Every row gives one point. The ring and each string are closed loops that go straight from each point to the next, and from the last back to the first. Before rounding, they use only three directions, however many columns there are. How many times does the string pass through the ring? Passing back the other way cancels.
In the rows, 128 means zero.

Ring:
[[133 165 139]
 [ 73 120 136]
 [ 68  54 152]
 [119  36 150]
 [179  80 158]
 [175 157 159]]
String, 14 rows:
[[ 53  75 185]
 [103  92 149]
 [104  83 111]
 [112  86 145]
 [100  59 185]
 [125  69 132]
 [147  40 109]
 [172  20 126]
 [160  34 185]
 [132  66 186]
 [124  76 146]
 [104  46 108]
 [ 58  30 128]
 [ 35  50 167]]
Times through: 2
String, 21 rows:
[[164 165 195]
 [144 137 186]
 [145 133 120]
 [148 161 105]
 [128 208 147]
 [104 170 156]
 [ 75 170 107]
 [ 94 122  95]
 [116 104 149]
 [ 74 109 174]
 [ 37 107 159]
 [ 39 107 124]
 [100 105 108]
 [106 110 155]
 [ 81 140 166]
 [ 87 178 143]
 [123 165  96]
 [137 144 110]
 [142 135 130]
 [168 163 100]
 [188 195 165]]
Times through: 1

Ring, 7 rows:
[[134  47 131 176 147 134 142  86]
 [151 126  83 134 145  77 106 125]
 [148 183  71 112 127  60  85 163]
 [128 197  83 109 104  72  80 184]
 [109 150 124 138  95 118 104 167]
 [108  68 172 185 111 170 145 120]
 [117  34 172 197 129 173 157  93]]
String, 18 rows:
[[155 146 131 158 132 114 122 150]
 [154 203  81 115 123  64  86 179]
 [140 249  19  64 110   9  43 200]
 [128 203  32  79 112  29  57 175]
 [139 149 105 137 123  95 105 151]
 [153 158 112 143 131  97 111 154]
 [165 180  63 113 143  49  87 154]
 [166 148  46 112 157  40  89 126]
 [157  95 133 172 149 122 137 114]
 [143  96 147 175 135 137 138 123]
 [128  85  97 145 137 100 115 106]
 [125  46  86 148 149  98 120  76]
 [137  30 120 175 156 126 143  70]
 [150  50 151 191 154 146 154  88]
 [145  88 141 175 140 133 139 115]
 [131 115  99 140 129  97 109 128]
 [138 134  68 119 135  67  93 131]
 [142 129 117 150 130 107 117 138]]
Times through: 0

Ring:
[[155 115 191 120 167 147 126  51 102 128 183 109]
 [157 124 167  80 155 109  99  68 114 105 133  84]
 [151 121 139  68 132  97 102  97 139 106 116  93]
 [143 108 106  84  98 107 131 127 175 139 138 138]
 [131  91 122 125  99 149 170 134 179 164 186 175]
 [127  87 162 148 127 179 182 116 154 159 210 171]
 [137  96 188 147 152 178 165  83 125 147 211 148]]
String (24 x 12):
[[131  96 141 109 118 142 154 129 162 135 161 144]
 [116  84 141 119 109 158 175 157 176 136 166 159]
 [124  91 155 119 124 157 164 134 158 132 169 147]
 [140 101 146 120 124 146 152 104 151 148 181 148]
 [125  91 166 125 132 164 166 126 150 132 177 145]
 [114  85 184 126 142 175 172 137 145 116 170 137]
 [138  99 164 129 136 158 157  99 140 144 189 145]
 [154 104 166 151 141 165 158  61 129 174 227 161]
 [164 111 174 156 152 165 150  34 114 180 239 157]
 [150 109 170 126 147 150 141  70 124 145 192 133]
 [135 102 185 117 154 156 144  96 124 117 169 118]
 [129 101 210 113 172 163 142  97 109  94 157  98]
 [173 132 200 107 184 129  98  14  78 120 175  83]
 [184 140 174  94 171 105  82   7  87 128 165  83]
 [155 126 188  78 172 115  95  62  98  88 127  68]
 [176 142 159  61 160  81  68  37 100 101 118  62]
 [181 141 129  64 138  73  72  41 120 126 128  85]
 [157 121 137  84 130 105 109  82 137 127 141 109]
 [165 127 117  72 119  86  97  80 146 132 131 109]
 [162 128  94  52 102  67  90 101 163 125 106 106]
 [141 112 102  57  98  86 113 139 176 114 101 114]
 [120  94 160  95 130 142 148 145 154 102 133 119]
 [140 104 137 102 120 130 140 113 155 136 158 136]
 [148 107 119 106 107 123 140 106 164 156 169 150]]
Times through: 0

Ring, 7 rows:
[[148 150  74 105 143 139 158 120  80 154 120  92 136 127]
 [ 95 180  71  99 102 100 143 124  90 163 138  58 195 127]
 [ 65 179 105 110  89  86 125 140 110 161 137  59 197 135]
 [ 74 141 167 145 118 113 119 155 145 141 118 107 128 143]
 [ 92 121 184 167 141 139 128 149 166 129 111 139  87 136]
 [134 107 166 169 169 170 149 133 158 124 105 159  55 126]
 [166 115 119 138 175 172 161 124 113 135 105 140  69 127]]
String, 25 rows:
[[ 61 213  42 106  72  81 151  98 114 169 164  36 249 102]
 [ 93 192  51  79  90  85 139 126  65 173 141  35 221 132]
 [ 76 196  63  81  81  76 131 133  72 173 143  31 229 136]
 [122 154  97  84 123 108 128 154  57 162 113  68 156 156]
 [ 75 167 115 126 103 102 132 134 126 153 134  79 173 129]
 [ 29 188 123 134  72  76 122 133 151 156 149  62 211 123]
 [ 45 172 140 116  83  76 107 160 120 158 131  62 190 149]
 [ 96 140 148 112 122 108 114 168  96 151 108  89 133 161]
 [120 134 132 123 139 131 134 147 105 145 110 106 115 144]
 [ 55 154 160 165 108 113 129 133 179 137 134 111 143 121]
 [ 47 130 214 188 119 122 115 154 205 125 120 139 102 133]
 [ 76 108 224 191 144 144 119 157 200 119 107 160  63 137]
 [ 69 112 222 212 143 152 131 139 229 113 117 171  63 119]
 [133  92 197 174 176 171 136 151 161 119  94 170  32 140]
 [130 122 145 141 154 149 141 141 125 136 107 129  87 137]
 [ 96 131 159 182 142 152 150 117 189 125 126 146  94 109]
 [122 114 164 195 166 178 162 110 197 117 118 171  57 103]
 [195  88 140 147 203 197 163 132 112 125  88 168  20 134]
 [158 119 122 121 165 156 147 141  92 141 101 123  83 142]
 [117 141 121 139 139 139 148 126 130 141 121 114 119 124]
 [131 146  95 143 145 152 166 103 134 140 129 118 120 107]
 [174 141  63 107 161 158 171 110  75 150 116 105 115 121]
 [178 134  73  87 161 148 155 134  46 155 104  94 113 144]
 [136 144  98 109 140 133 146 134  86 151 116  95 130 137]
 [ 90 171  91 128 110 114 149 114 127 152 140  82 173 114]]
Times through: 5

Ring (6 x 14):
[[160  94  89 107 131 116 107 178 113 127  86 142 149 123]
 [202 188 110  81 127 125 125 143 131 135  61 126 107 137]
 [191 202 136 111 137 137 144 120 121 149 105 127  97 148]
 [152 145 147 164 144 143 143 123 100 154 174 136 116 148]
 [106  71 131 181 161 135 143 150  79 157 194 159 155 141]
 [108  55 109 157 159 125 133 171  83 150 157 163 168 132]]
String (29 x 14):
[[142  98 115 144 142 128 125 157 100 142 140 145 143 134]
 [127  95 114 139 159 127 141 158  92 153 138 157 152 137]
 [100  55 100 138 173 119 145 177  80 157 136 174 178 133]
 [120  79 101 126 163 120 140 172  90 152 119 165 165 133]
 [130  72  89 114 154 115 127 182  97 142 100 161 167 127]
 [156  58  71 103 122 108  88 200 113 115  74 143 165 113]
 [176  84  80 104 111 112  83 188 122 110  75 131 147 115]
 [165 118 109 123 130 125 115 158 112 133 111 136 133 131]
 [156 137 114 114 150 126 140 150 106 149 106 147 133 139]
 [170 159 107  87 150 122 142 152 115 148  72 145 129 138]
 [223 186  90  53 112 115 105 159 144 120  17 119 108 127]
 [230 190  97  66 103 120  98 153 147 115  32 111 100 127]
 [235 219 107  60 110 123 112 140 148 124  29 111  89 134]
 [233 227 116  70 111 128 118 131 146 128  45 110  84 138]
 [202 178 120 107 117 131 115 137 129 130  92 118 102 136]
 [170 149 122 124 136 131 130 141 112 143 117 135 120 139]
 [156 161 129 119 158 132 155 134 104 160 119 147 123 147]
 [181 211 147 119 149 141 160 109 114 161 122 133  95 155]
 [185 206 155 140 136 146 148 105 116 154 145 123  88 153]
 [180 158 144 158 120 143 120 123 115 137 160 118 101 142]
 [161 139 136 154 134 138 130 133 106 144 156 132 118 142]
 [143 140 134 142 156 136 152 134  97 159 147 148 128 146]
 [129 132 146 165 163 141 160 126  88 166 180 151 130 151]
 [114  89 154 210 151 147 141 129  80 157 232 146 136 146]
 [116  72 141 203 144 141 129 142  83 148 218 145 144 140]
 [134  81 126 174 136 134 118 152  94 139 178 141 142 134]
 [106  45 127 197 147 135 123 158  79 145 209 152 159 134]
 [ 78  15 124 207 162 133 133 167  66 154 223 167 178 134]
 [105  33 114 182 147 128 118 171  81 141 187 156 169 129]]
Times through: 4
String, 24 rows:
[[171 158 120 112 142 129 137 142 113 146 103 138 120 140]
 [175 178 118  93 150 127 149 139 115 153  82 142 118 144]
 [214 186  96  61 120 118 114 154 139 127  31 123 109 131]
 [215 136  79  74  96 112  77 178 142 103  35 115 122 116]
 [177 107  92 107 117 118  97 173 121 119  84 131 137 122]
 [150 124 115 124 149 127 137 152 103 148 119 147 137 138]
 [132 105 109 123 162 123 145 161  95 154 118 159 152 137]
 [140  83 107 141 139 124 117 167 100 137 134 146 150 129]
 [115  29 100 165 140 122 107 182  88 133 161 154 172 123]
 [ 76   7 106 179 170 123 135 183  67 154 186 176 191 130]
 [ 98  65 116 157 174 127 152 163  76 162 164 171 169 139]
 [ 75  14 107 176 175 124 142 180  66 158 184 179 191 132]
 [108  28 101 165 147 122 115 182  84 138 162 159 176 125]
 [132  45  96 151 131 120 100 182  97 127 140 146 164 121]
 [128  40  82 129 140 113 105 194  97 129 112 155 175 119]
 [147  91  90 106 144 115 120 178 106 136  88 152 156 126]
 [159 128  99  96 148 119 133 163 110 144  80 149 141 133]
 [202 154  84  63 121 113 107 170 134 122  29 129 125 125]
 [225 173  92  69 101 118  92 160 145 112  34 112 107 124]
 [227 219 107  57 119 123 122 140 144 131  28 118  94 136]
 [175 191 124  92 156 129 158 132 114 159  84 144 114 148]
 [175 164 121 111 140 130 137 139 115 146 102 136 117 141]
 [202 177 119 106 118 130 115 138 129 130  90 119 103 136]
 [214 196 119  93 115 130 116 135 136 129  74 115  95 137]]
Times through: 0

Ring, 6 rows:
[[127  68 183 157 114 148  94 133 132 135 185  67 128  87]
 [119  59 152 154 117 152 121 143 151 114 147  96 105 106]
 [ 98 106 100 139 127 134 163 145 171  93  86 152  77 141]
 [ 88 166  82 129 134 110 173 135 170  94  68 174  75 155]
 [106 189 112 133 131  98 137 124 141 120 114 140 108 130]
 [125 130 170 149 120 121  95 123 123 141 178  80 135  93]]
String (25 x 14):
[[ 91  58 208 154 117 158 102 121 146 141 188  67 116  95]
 [111  93 149 148 121 139 123 135 149 119 143 104 106 111]
 [143  88 102 151 119 135 135 155 149  97 113 124 101 116]
 [120 103 119 146 122 133 136 143 152 106 119 124  99 120]
 [140  99  79 146 122 130 150 160 157  86  88 145  90 129]
 [105  84  87 142 125 142 170 155 178  82  75 157  69 144]
 [ 59  99 123 134 130 144 174 133 188  98  86 155  62 153]
 [ 85 125 122 137 129 129 154 132 166 107 103 142  84 138]
 [116 135  95 140 127 119 149 143 155  99  96 146  92 133]
 [101 176  37 126 136 102 192 149 177  74  31 203  63 169]
 [119 156  75 136 129 109 158 145 156  93  79 162  89 141]
 [103 138 124 139 127 120 139 131 152 114 118 130  99 127]
 [ 75 166 134 132 133 113 146 117 157 122 115 139  94 137]
 [128 157  87 139 127 107 144 142 147 102  97 147 100 131]
 [123 207  75 131 133  87 148 134 141 106  88 161 103 138]
 [102 218 121 130 134  86 129 114 133 130 124 136 116 128]
 [ 88 178 168 136 129 107 113 106 134 145 160 104 122 114]
 [114 179 164 141 126 102  99 112 120 147 171  93 136 101]
 [124 156 174 147 122 111  88 115 115 149 185  78 142  91]
 [107 128 211 150 120 126  79 107 118 161 210  57 144  83]
 [111 118 164 147 122 129 109 125 136 133 162  93 120 104]
 [102 102 194 150 120 137  98 117 134 145 186  73 126  95]
 [112  56 249 162 111 157  62 113 119 166 242  22 149  64]
 [104  59 226 158 114 157  82 118 132 153 214  45 133  79]
 [104  77 189 152 118 148 104 125 142 136 178  76 118  97]]
Times through: 2

Ring (6 x 14):
[[103 158 103  68 156 181  98 153 184 104 103 125 109 106]
 [103 137 138  60 182 147 111 152 165 131  81 133 154 101]
 [130 116 195 112 182 127 177 128 135 131  67 125 202 120]
 [165 114 215 146 161 134 211 113 125 100  76 109 198 128]
 [178 133 186 150 132 165 199 113 140  64 100  97 151 127]
 [137 159 123 117 130 193 143 133 174  71 114 108 106 123]]
String (24 x 14):
[[ 82 145 126  82 180 158 121 147 171 141  81 139 156 120]
 [ 84 131 143  56 199 135 111 154 162 157  68 144 176 105]
 [143 114 184  56 187 120 131 147 141 120  72 122 179  85]
 [154 122 180  85 168 137 149 137 143 101  83 114 166  98]
 [113 128 172 118 177 142 170 129 147 133  73 129 188 129]
 [ 95 120 196 153 190 129 208 116 134 162  56 139 231 154]
 [148 101 237 151 184 111 226 110 113 134  56 122 240 135]
 [182 106 223 119 165 122 196 120 121  93  76 105 196 107]
 [159 123 190 121 158 144 181 124 138  94  85 110 172 117]
 [132 135 178 161 152 160 204 113 144 107  84 117 179 148]
 [193 118 228 190 135 148 249  95 118  69  88  94 190 144]
 [223 116 228 163 126 149 229 102 119  42  98  81 167 120]
 [177 127 183 112 145 153 169 127 142  71  96 100 149 106]
 [146 139 161 121 148 164 165 127 153  88  96 111 147 121]
 [141 158 138 157 123 196 179 118 165  69 112 105 121 144]
 [136 170 114 151 112 213 163 122 178  58 123 103  94 143]
 [155 159 123 106 122 195 135 135 174  53 121 100  91 111]
 [152 145 141  89 142 172 132 139 164  73 106 106 117 102]
 [128 146 139 103 151 171 141 136 165  95  98 117 133 117]
 [ 71 176  78 106 147 205 113 144 196 114 107 133 104 138]
 [ 71 176  64  61 154 201  74 161 204 113 109 135  87 114]
 [109 152 105  40 164 171  79 162 183 105 100 125 108  89]
 [149 131 155  61 164 149 120 148 157  93  92 113 138  87]
 [109 143 136  86 168 160 128 143 166 118  88 127 147 114]]
Times through: 5
String (25 x 14):
[[ 87 124 183 139 192 132 192 122 140 165  57 142 222 149]
 [121 128 174 120 172 144 173 128 146 125  76 125 183 128]
 [164 113 199  89 172 126 162 133 133 102  77 112 181  97]
 [143 108 205  94 187 116 169 132 130 128  65 123 205 106]
 [ 99 117 184 100 200 120 164 135 140 161  57 140 215 123]
 [ 88 132 155  97 188 141 147 139 156 152  69 140 186 126]
 [131 133 159  94 165 151 145 137 154 108  86 120 156 111]
 [139 126 156  41 177 138 105 155 156 108  85 120 147  79]
 [ 99 148 109  31 176 161  75 165 181 121  92 132 122  87]
 [ 62 172  70  64 163 193  79 160 201 126 102 140 102 118]
 [ 75 171  85 100 151 198 112 145 193 116 104 133 110 133]
 [ 77 188  51  83 134 222  83 154 211  92 123 127  65 125]
 [130 163 104  83 135 194 109 146 183  72 117 111  89 106]
 [111 177  82 102 125 214 111 143 195  73 124 114  75 124]
 [ 86 187  67 122 124 226 119 139 203  86 123 122  76 143]
 [113 155 124 115 147 183 143 135 172  99 101 120 127 129]
 [145 137 156  96 154 159 145 136 156  90  95 112 142 108]
 [ 90 163 105 111 151 190 131 139 182 111 101 128 122 134]
 [ 59 181  54  62 155 205  70 162 209 119 109 139  84 118]
 [108 150 108  35 169 166  77 163 181 109  97 127 113  86]
 [123 135 137  39 176 147  95 158 166 113  88 125 137  83]
 [ 80 136 129  44 197 141  96 160 169 154  73 144 162  99]
 [ 82 134 147  84 193 141 133 145 160 156  68 143 182 121]
 [114 134 159 108 171 151 156 133 154 124  80 127 170 124]
 [ 94 126 175 120 189 134 174 129 145 155  63 139 206 136]]
Times through: 2

Ring (10 x 14):
[[112 156 195 113 126 134  63 112  95 126 127 170 166 156]
 [115 151 190 110 122 136  51 117  90 127 126 165 163 155]
 [123 144 168 108 117 135  64 125  97 125 125 148 147 148]
 [133 138 138 109 113 133  95 132 113 123 125 125 125 137]
 [142 136 108 111 111 129 138 137 133 120 125 101 102 125]
 [147 138  86 115 111 124 185 137 156 117 125  86  85 115]
 [143 143  89 118 113 123 201 132 164 117 125  91  87 114]
 [137 148 107 120 116 124 193 125 160 118 125 106 100 118]
 [126 154 140 120 120 127 159 117 143 121 125 132 124 130]
 [114 158 180 117 125 131 100 111 114 124 127 160 154 148]]
String, 31 rows:
[[145 144 107 112 121 123 128 142 123 120 134  89  97 140]
 [147 134  98 110 110 128 138 142 133 119 127  91  94 125]
 [144 124  97 108  98 134 147 137 144 119 116 104 100 109]
 [135 138 125 111 110 131 128 130 130 121 122 120 117 126]
 [132 144 139 112 118 130 108 130 117 122 128 123 124 139]
 [129 147 157 109 123 131  66 131  94 125 132 130 135 154]
 [123 143 177 105 120 136  31 128  80 127 128 150 154 158]
 [121 140 174 107 113 138  54 123  95 126 121 157 154 145]
 [126 136 148 110 107 137 106 122 123 123 117 145 137 126]
 [123 152 164 113 123 131  93 121 109 124 128 143 142 148]
 [112 164 200 114 134 131  53 114  86 127 134 165 165 168]
 [ 96 177 249 115 145 132   8 102  62 131 137 200 199 189]
 [107 158 204 114 124 136  68 106 100 127 124 183 174 153]
 [109 156 194 115 122 135  86 107 109 126 123 177 167 147]
 [104 172 213 119 137 130  71 104  95 127 133 179 174 167]
 [111 170 196 119 137 128  83 110 100 126 134 164 161 165]
 [119 158 170 116 127 129 103 117 113 124 130 147 145 150]
 [128 141 139 113 110 133 131 122 134 121 119 136 129 124]
 [115 149 175 114 116 135  99 112 117 124 120 164 154 138]
 [102 166 222 115 133 134  44 105  84 128 129 189 184 168]
 [103 170 227 114 139 132  26 108  72 129 135 185 184 179]
 [117 156 183 113 127 132  71 117  98 126 129 157 155 156]
 [123 145 160 111 116 134  94 121 113 124 123 146 142 139]
 [127 138 148 110 109 135 106 123 122 123 119 141 135 129]
 [126 149 156 112 121 130  94 125 110 124 128 136 136 146]
 [125 153 172 109 129 130  46 129  82 126 136 137 145 166]
 [133 144 150 107 122 130  61 136  91 124 133 122 130 155]
 [141 126 112 107 101 134 121 137 130 120 118 112 110 118]
 [138 131 114 110 103 133 140 131 140 120 117 117 111 115]
 [133 142 129 113 113 130 131 128 131 121 124 121 118 129]
 [137 145 123 113 119 126 126 133 124 121 130 108 111 137]]
Times through: 2
